Every row gives one point. Each copy is the shape, with its points in the same order, turned, moved and blurred by noise. Is it also mirrored, or only turned?

Shape (7 x 2)
[[-17  34]
 [ 16 -14]
 [ -6 -31]
 [  0  18]
 [-56 -20]
 [ 20  14]
 [-56  -7]]
Copy 1 (7 x 2)
[[-25  23]
 [ 19 -22]
 [-10 -41]
 [ -7   2]
 [-57 -42]
 [ 23   2]
 [-58 -25]]
Copy 1 is: only turned
Copy 2 (7 x 2)
[[ 33   0]
 [-14  32]
 [-31  12]
 [ 17  17]
 [-20 -37]
 [ 13  35]
 [-10 -39]]
Copy 2 is: mirrored
Copy 3 (7 x 2)
[[ 12 -21]
 [ 11  35]
 [-20  40]
 [ 23   0]
 [-60   3]
 [ 32  14]
 [-46  -5]]
Copy 3 is: mirrored

Shape (10 x 4)
[[-17  -5 -32  23]
 [-14   2 -24  23]
 [-14  20  32  33]
 [ 39  25 -23   4]
 [ 15 -19   8   1]
 [-15 -28   4 -25]
 [ 35 -31  -7 -12]
 [ 40  30  35 -21]
 [  6 -32  31  27]
 [ 19  20  16  -1]]
Copy 1 (10 x 4)
[[-26  10 -27   4]
 [-24  13 -17   9]
 [-17  42  34  20]
 [  4 -32  10  30]
 [ 26  11   3   2]
 [ 19  17  -3 -37]
 [ 39  -8 -10   1]
 [ 27 -19  60   8]
 [ 27  47   4  16]
 [  7   0  36   9]]
Copy 1 is: mirrored
Copy 2 (10 x 4)
[[ -9  -4 -53  14]
 [ -9   3 -44  20]
 [-41  11   0  49]
 [ 27  42 -17  14]
 [  9  -9   6  19]
 [-12 -27  -2 -19]
 [ 32 -12   4   2]
 [  4  40  37   9]
 [ -8 -28   8  40]
 [ -4  31   9  16]]
Copy 2 is: only turned
Copy 3 (10 x 4)
[[-11   0 -28  26]
 [ -7   6 -21  26]
 [ 11  -2  38  38]
 [ 40  15 -19 -13]
 [ 16 -25   8  -8]
 [-26 -32   3 -12]
 [ 16 -41 -17 -25]
 [ 46  11  42 -27]
 [ 17 -55  24  23]
 [ 21   0  31  -4]]
Copy 3 is: only turned

Shape (10 x 6)
[[ -9  -7   4  27  14  18]
 [-18  -1 -32   6  -3  42]
 [ 32   5 -16  26  48  10]
 [-28  14  -2  36  39 -24]
 [-21  22 -10  31  23  -9]
 [ -5 -12 -10 -19  -2  18]
 [  0 -12 -33  33 -11 -21]
 [-13  13  -5  -5 -45   6]
 [  8  -2   8  -6   0 -12]
 [  7  28  45 -31   0  16]]
Copy 1 (10 x 6)
[[ -2  -4  -1  37   9  20]
 [-16  10 -39  15  17  45]
 [ 41 -11 -23  44  37   1]
 [-19  14   2  60  27 -22]
 [-10  23  -6  54  22  -8]
 [-10  -7 -20  -9   9  16]
 [ -6   6 -43  44 -19  -7]
 [-14  37 -17  -5 -22  17]
 [  4   3  -8   3  -3 -11]
 [ 16  22  30 -30  16   8]]
Copy 1 is: only turned
Copy 2 (10 x 6)
[[ -8  -9  11  16  17  20]
 [-15   9 -36   0  13  18]
 [ 37  -6   0  33  48   4]
 [-21   7  31  36  34 -21]
 [-15  19  16  32  26 -12]
 [  1 -11 -14 -20   1   0]
 [ -3 -13 -13  45 -11 -17]
 [-11  17  -6  -9 -37   4]
 [ 15 -10  17  -3  -4 -13]
 [ 21  19  39 -46  -1  14]]
Copy 2 is: only turned

Shape (13 x 8)
[[-16 -10  17 -38  25 -11 -38   9]
 [ -2   1  31  20  17  14  -4  20]
 [  3  15  28 -28  25  -8 -19  30]
 [-10  38 -27  -1  12  11   1 -10]
 [-34  30 -32  16  -7   3  15   4]
 [-30  17   1  20  -1 -12   7  14]
 [ 12  -2  16  30   2  11 -34  52]
 [-27  24 -15  14  16  17   8  -6]
 [ 17  -1  12 -12  36 -37 -25 -21]
 [-26  26  -7  22 -11  20  -7  -6]
 [ -7  36  -3 -10 -12  -4  -6 -22]
 [ -8  -1  27 -30  40 -12 -44  18]
 [ 19 -23  11  18   1  17   4  27]]
Copy 1 (13 x 8)
[[-31  -9  32 -29  17  -5 -42  29]
 [  8  28  21   5  17  14 -16  15]
 [-13   7  39 -22  26  -6 -21  54]
 [-37  17 -17 -15   9   4  25  33]
 [-33  41 -13  -6 -20 -13  25  12]
 [-21  34  13  10  -7 -17   2  15]
 [ 21  28   3   0   4  11 -51  44]
 [-31  30  -7  -8  12   6  15   7]
 [-34 -31  13  10  41 -23 -25  33]
 [-30  33  -6   7 -16  20   7  19]
 [-40  -4   4   4  -9   4  18  39]
 [-32  -1  35 -24  38  -2 -50  43]
 [ 37   7   3 -10   3   5 -18   7]]
Copy 1 is: mirrored
Copy 2 (13 x 8)
[[-21 -26  12 -20  37   5 -46 -12]
 [-24  18   8  27  22  19  -6  -7]
 [ -4   1  15  -5  58  11 -28   2]
 [ -4  10 -49 -10  20  -3  11 -24]
 [-18  15 -60 -12   3  -8  13   6]
 [-26  29 -25  -1   7  -7  -6  14]
 [  6  23  -1  31  11  43 -30   8]
 [-33  12 -42   3  15   0  12 -18]
 [  5  -6  10   8  34 -38 -33 -34]
 [-26  28 -36 -13  -6  12   4 -17]
 [  1  17 -19 -34  10 -13   3 -24]
 [-16 -12  12  -5  53   9 -50 -17]
 [ -1  -3   7  38   3  22   7   9]]
Copy 2 is: only turned

Shape (14 x 9)
[[ -1 -25 -11 -15  33 -22  20 -19  29]
 [ 10  12 -15  -5 -14 -37 -21 -23 -20]
 [  2 -21   1   1  41  12 -16  12   5]
 [-33   6 -25  -4  -6  18  26   8   8]
 [-24  -4 -14   6  -5  18 -33 -19   8]
 [ 46   3 -19  26  13   7   0  21 -33]
 [-12  -1   1  -6  15 -14  15 -23 -10]
 [-35   2  27  18  14  -2  11   9   7]
 [  7 -12  17  18  -5 -11  16  -5   3]
 [ 39   2  21  12  -6   8   9  19 -26]
 [ 27  23  25 -17  19  -9  18   8  22]
 [ 20  -1  18  36   5  11  25 -16 -20]
 [-18  15  21  33  -7 -19  -9  32 -26]
 [-10 -23  11 -37   4  -2 -38  15  -2]]
Copy 1 (14 x 9)
[[-13 -19 -42  13  24  -7   1   8  38]
 [ 18 -10 -19   9  -5 -41 -14 -29 -13]
 [-31   1  -6  -8  22  21 -18  -3   8]
 [-16   6 -20  14 -39   4   5  27   7]
 [-14 -27 -12   9 -24  15 -31  -9  -9]
 [  5  47 -26 -34   7   4  -1 -26 -18]
 [ -8 -10 -27  23   5 -15  14   4  -8]
 [-29  -5   9  22  -9  13  28  -7  10]
 [-10 -13 -18 -11  -3  -5  29 -22  10]
 [ 10  18   1 -37   3   3  27 -13 -18]
 [ 30   3   3   3  27   7  23   7  20]
 [ -4   3 -27 -12  -1  18  40 -25 -21]
 [-22  17  26   8 -20 -10  21 -38  -5]
 [-16 -23  26 -14  12 -21 -31  14  -2]]
Copy 1 is: mirrored
Copy 2 (14 x 9)
[[-35 -22 -19  -5  15 -35  13 -23  -8]
 [ 38 -12   1  20 -24 -24   8 -31  -7]
 [  0  -9 -27 -13  32  -4 -24 -16 -14]
 [ -2   0 -23 -30 -13  17  22  -2 -40]
 [ 10   2 -24   8  -1  32  -3 -36 -14]
 [ 60 -24 -25 -13  14 -12  -8  23   2]
 [ -1 -15   3   5   5 -14  22 -20 -26]
 [-17   3   6   7   8   8 -11   8 -40]
 [  1 -25   8   0  -6  -3  -3   8  -4]
 [ 40 -20  23 -21   6  -3 -14  20   4]
 [ -2  20  20 -20  17 -28   9  12   7]
 [ 24 -34  14   7  18  10  16  27 -10]
 [ 27   5   9  18 -17   2 -33  23 -41]
 [  9   1  -1 -26   0  -6 -40 -57 -18]]
Copy 2 is: only turned
Copy 3 (14 x 9)
[[-13 -15  16  -1  35 -24  18   8  25]
 [ -9 -11  11  -4 -16 -48 -17   3 -32]
 [ -6   7 -20  12  30   8  -9  -8  14]
 [-46   2   9   7 -16  19  39  11  -8]
 [ -6  -5   3  12 -20   6   8 -38   2]
 [ 12  22 -39  11   0 -13   4  25 -42]
 [-21 -10  24  13  20 -16  10  -1 -17]
 [-23  13  33  30   5  26  -2   8   2]
 [  6  -3  21  24   0  -4   8  31 -12]
 [ 18  21  -6   8  15  14  -3  26 -46]
 [  3  30  25 -31  36  -1   7  22 -13]
 [ 11  24   7  43  14  -8  17  23 -36]
 [-26  19  12  33 -22   6 -39  25 -29]
 [ -6 -25   3 -16  10  16 -32 -16  -2]]
Copy 3 is: only turned

Shape (17 x 11)
[[-33 -24  -4   8   3 -22   9 -45   4 -23 -18]
 [-23  -4   8   2  -9   2  14 -36 -14  10 -17]
 [-21  16 -38   9  14 -12   1 -35 -31 -23  -4]
 [ 10  10 -28  22   2  14  -2 -10  27   0  -7]
 [ -9  32 -24  11  24 -22  14   1 -10  -8 -16]
 [ 27 -36 -28   3 -43  21  -6  -9 -29  -6  10]
 [ 10   9   3  22  20 -47 -27  -1 -22 -33   9]
 [-31  -3 -13  15  -6   1   5   5 -13  22 -19]
 [-11  10 -26   4  13  26  18 -29 -14   0   8]
 [-19  25  16   8  30 -27 -22 -10   3   5  -3]
 [-17  -4  19  24  -6 -36  -4 -22  31  19 -15]
 [ -2  15  22  24 -21  -7  -4   3 -22 -21  -7]
 [ 20   8 -12   6 -16  -5  -1 -15  -3  49 -21]
 [ 17 -37   6  12  26  22  -1  19   8  -7 -23]
 [  5   7   5  35  -3  12 -14  -4 -35 -20   2]
 [ -9 -20  -4   0 -30   5   3  18  22 -16   5]
 [ -1 -25  10  23  14  -5  18  15 -13  19  -4]]
Copy 1 (17 x 11)
[[-38  35  -6 -13 -23 -15  21  20 -14  -5 -25]
 [ -5  26 -24 -15 -22   2  15  -6  -4  16 -26]
 [-19  42 -16 -29  26  18   6  19  -1 -17 -10]
 [-18   7 -11  30   8  14   3  -7  11 -14   8]
 [ -9  21 -11 -11  44  -8  22  -8   3 -13  -7]
 [ 38   3   3  11 -27  42   4  38   2  -6  -3]
 [  3  37  44 -13  35 -19  -5  10 -21 -10  -4]
 [  9   9 -41  -1   7  -8  12   5 -16  15  -6]
 [-19  11 -18 -17   9  37  10  -1  14   7 -11]
 [-17  27   5 -17  22 -31 -16 -26  -9  11  -1]
 [-16  38  -3  22 -17 -38  11 -18 -19  17   0]
 [ 23  13  14  -5   3   0   8 -17 -37 -12 -19]
 [ 31  32 -27  26  -4  -2   5 -14  25  14  -1]
 [ -3 -31  11  24   7 -13  -3  16  10  11 -34]
 [ 15  11  12  -4  21  22 -10   1 -30  -5 -26]
 [  3 -24   1   9 -25  -5  20   6 -15 -11  17]
 [ 13  -3   2  13  13 -11  23   6  -5  38 -20]]
Copy 1 is: mirrored
Copy 2 (17 x 11)
[[ -6 -18  37  23 -21 -29  21  -7   5   7  24]
 [ -6   3  38  14 -11   4  25   5 -11   8   2]
 [ -4 -21 -10  28   0 -22  50  -8 -18  -9  13]
 [ 21  -3 -10  15  12  12  13 -25  25  12   3]
 [ -1   5 -24   9   7 -30  31   8   4  -6 -10]
 [ 23 -35  24  20  14  53  30  14  21 -25  33]
 [ 17  -9  -4  28  33 -45  -1  13  -4 -35  25]
 [  0   1   0  29 -17  13  10  25   2   5 -15]
 [-19 -10  -3  14  12  16  42 -12  -3  11   8]
 [  3   6  -3  11  17 -34 -13  -2 -27   2  -9]
 [ 29  17  28  17  -8 -25 -16   6   3  27   8]
 [  4  24  11  19   5  -3   3  12  -1 -41  19]
 [ 41   4  20   4  19  25  23  16   1  15 -22]
 [-11 -22  20  18  22  11 -19  -2  53 -12 -14]
 [ -2   5   7  40  21  10  13   0   0 -40  15]
 [  8 -12  -1  -2 -17  19 -14   8  29  -8  32]
 [-11  -2  15  26  21   6  -7  35  25   7  -5]]
Copy 2 is: only turned
Copy 3 (17 x 11)
[[ 20 -25   6   5   5  10  18 -52  -9 -16  -8]
 [ 27  -7  11   6   5  19  12 -16  -2  17  -9]
 [ 17 -22 -29  27  -4  43  -6 -14 -14 -22  -3]
 [ 14  13 -41  -1   1   3  19   0  24 -19 -22]
 [ 27 -13 -19  24  26  21 -15   5   4 -34 -24]
 [  1  18 -37  -3 -19 -16  24   9 -36  14  27]
 [  1  -3   0  35   4   0 -22  -3   3 -60  24]
 [ 11 -11  -3  28  21   5  25   9  -2   9 -24]
 [ 23 -15 -30  -4   5  40  15  10   5   1  -3]
 [ -2 -11  16  21  16  15 -14  -3  36 -31 -11]
 [ 22  -6  21  14   3 -25  12 -28  36 -12 -22]
 [ 20  25  20  20  -2   4   8  12 -14 -29   3]
 [ 22  15 -20  18   4 -18  -9   6  23  33 -14]
 [ -7  26 -20 -13  57 -11  29  -7   4 -17   9]
 [ 10  23  -3  26   2  23  18  13  -6 -24  24]
 [ -2   5  -3 -23   0 -25  33  10 -16 -24 -20]
 [ 23  -4  -1  10  43 -17  25  12   6  -3  15]]
Copy 3 is: mirrored
Copy 4 (17 x 11)
[[-12 -32  -6  20  19   2  -4 -27 -10 -31 -23]
 [-12  -2   5  19 -11   5   6 -37 -12  -7 -29]
 [ -3  -2 -34 -15  20  17 -15 -28  -2 -32 -10]
 [ 30  -7 -16  26  -6 -11   4  -5  16 -13  12]
 [  6  -8 -38 -19  15  -7  -1  -7  16   7  -3]
 [ 46  28  22  11 -18  19 -26   2 -35 -32 -15]
 [  1 -14   5 -27  36  13 -41  11  26  -7  -7]
 [ -7  10 -23  23  -6 -11  -1  -2  -8  11 -25]
 [ 10  18 -21  16   5  19  18 -27  -7  -8   5]
 [-27  -7   0  -3  25 -12  -7  -7  35  10   6]
 [-13 -36  17  29  -6 -28 -14 -18  20  13 -14]
 [ -5  -2   4  -7 -20  22 -19  11  19  -4 -29]
 [ 18  25   9   9 -23 -35 -13 -30   7  11 -11]
 [ 30   5  14  29  22  -5  25  29   7   0 -27]
 [  9  21   1   0   0  34 -19   1  22  -6 -21]
 [ 14 -23   6  25 -21  -3  -6  32 -22  -7  -5]
 [ 16   1   1  21  11  -1   1   5   1  39 -27]]
Copy 4 is: mirrored
